Each row of a before or after table is a point. One or more steps were done to the points. Then noise was added and the rows were shuffled. The steps act on columns, c1 being the first. What was done? A step turns or swaps two columns, mirrors them in a line or flattens them onto one, adds a multiple of one to another, or multiplies or shifts one. Angles are multiples of 10 degrees, from the lower column toward the higher: turns from -170 to 170, lines from 10 to 170 but not 90. Use the fewest steps. Two steps may share a column if one is a turn and the other turns, adds or multiplies; they go together, in the order done. Otherwise the lowest column goes first.

Before (14 x 3)
.15	-.09	-.01
-.06	-.21	.03
.10	-.09	-.22
-.18	-.03	.23
-.09	-.12	.01
-.08	-.01	.06
-.38	.05	.10
.23	-.03	-.25
-.08	-.07	-.07
-.20	.19	.15
.13	-.06	-.17
.26	-.06	-.16
.03	-.08	.02
.14	-.05	-.07
After (14 x 3)
-.18	-.03	.57
-.26	.19	.57
.08	-.06	-.05
-.65	.05	.94
-.10	.01	.22
.14	-.07	-.41
.22	-.05	-.37
.26	-.09	-.35
.03	-.09	-.37
.38	-.06	-.69
-.16	-.12	.22
.25	-.03	-.70
-.10	-.22	.15
-.22	-.07	.15
Steps: multiply c1 by 3; turn c1 and c3 by -50 degrees

Before (11 x 8)
.20	.32	-.22	-.04	-.09	-.31	-.27	.26
-.11	.09	.01	.10	-.20	-.33	-.28	-.02
.17	.04	.11	-.04	.06	.00	-.28	-.19
.16	-.23	.01	.13	-.06	.15	-.20	-.19
.08	.08	.14	.11	.09	-.18	-.40	.07
.06	.09	-.21	-.01	.13	-.12	-.15	-.16
.10	-.15	.08	-.47	.38	.10	-.15	.06
.27	.58	.61	.19	.08	-.25	.22	.40
.07	.13	-.09	.21	.10	-.25	-.22	.10
.40	-.04	.23	-.33	.35	-.23	.03	.11
.05	.04	.12	.30	-.11	-.10	-.08	.08
After (11 x 8)
-.06	-.53	.94	-.10	-.23	-.05	.22	-.48
.13	.27	-.12	-.40	-.32	-.14	-.16	.01
.09	-.04	-.42	-.05	-.17	.17	-.15	.06
.26	.15	.27	-.31	-.32	.08	.03	-.24
-.07	-.33	-.62	-.22	-.04	.07	-.28	-.42
-.23	-.14	-.39	.07	.17	.28	-.28	-.20
-.11	-.10	-.42	.16	-.14	.12	-.21	-.24
-.04	-.08	.03	.28	.09	.00	-.08	-.12
.32	.22	-.29	.24	.16	.02	-.19	.25
-.01	-.04	-.45	.04	-.08	.10	-.41	-.18
.28	.00	-.31	-.06	-.08	.13	-.28	.13
Steps: turn c6 and c8 by 140 degrees; add 0.7 times c8 to c1; add -0.5 times c2 to c4; turn c2 and c5 by -160 degrees; add 1.5 times c7 to c3

Before (8 x 11)
.42	-.14	-.12	-.42	-.03	.09	.25	.10	.10	.22	.15
-.33	-.85	-.45	.05	-.15	.24	-.23	.20	-.33	-.22	.07
-.23	.11	.02	-.03	.29	.31	-.18	.10	.17	.34	-.33
-.04	-.08	.38	-.13	.12	-.14	.27	.54	.63	-.19	-.22
.40	.11	-.43	.09	-.21	-.13	.62	-.35	-.22	.74	-.27
-.39	-.40	.21	-.34	.16	.04	.20	-.05	-.09	.11	-.30
-.56	-.55	-.18	.03	-.53	.01	.06	-.15	.49	.11	-.01
.11	-.30	.19	-.42	-.34	-.41	-.44	.19	.34	-.15	-.50
After (8 x 11)
-.01	-.13	-.14	-.10	-.38	.34	-.38	.07	.47	.17	-.03
-.34	-.91	.21	-.23	.15	-.47	.25	-.28	-.34	.04	.24
.41	-.14	.11	.35	-.03	-.14	.02	-.41	.29	.33	.33
-.39	-.40	.05	.23	.18	.23	-.06	-.55	.16	.29	-.15
.09	-.32	-.42	.02	-.58	.20	.09	-.32	-.30	.44	-.29
-.56	-.54	.02	.06	-.68	-.21	.25	-.65	.24	-.07	.23
.43	.10	-.14	.65	.28	-.45	.40	-.82	.47	-.34	-.06
-.22	.11	.29	.29	-.04	.01	-.35	-.38	-.12	-.14	-.16
Steps: swap c3 and c6; turn c4 and c10 by -110 degrees; turn c7 and c9 by 70 degrees; turn c5 and c7 by -60 degrees; shift c8 by -.50; shift c11 by .20
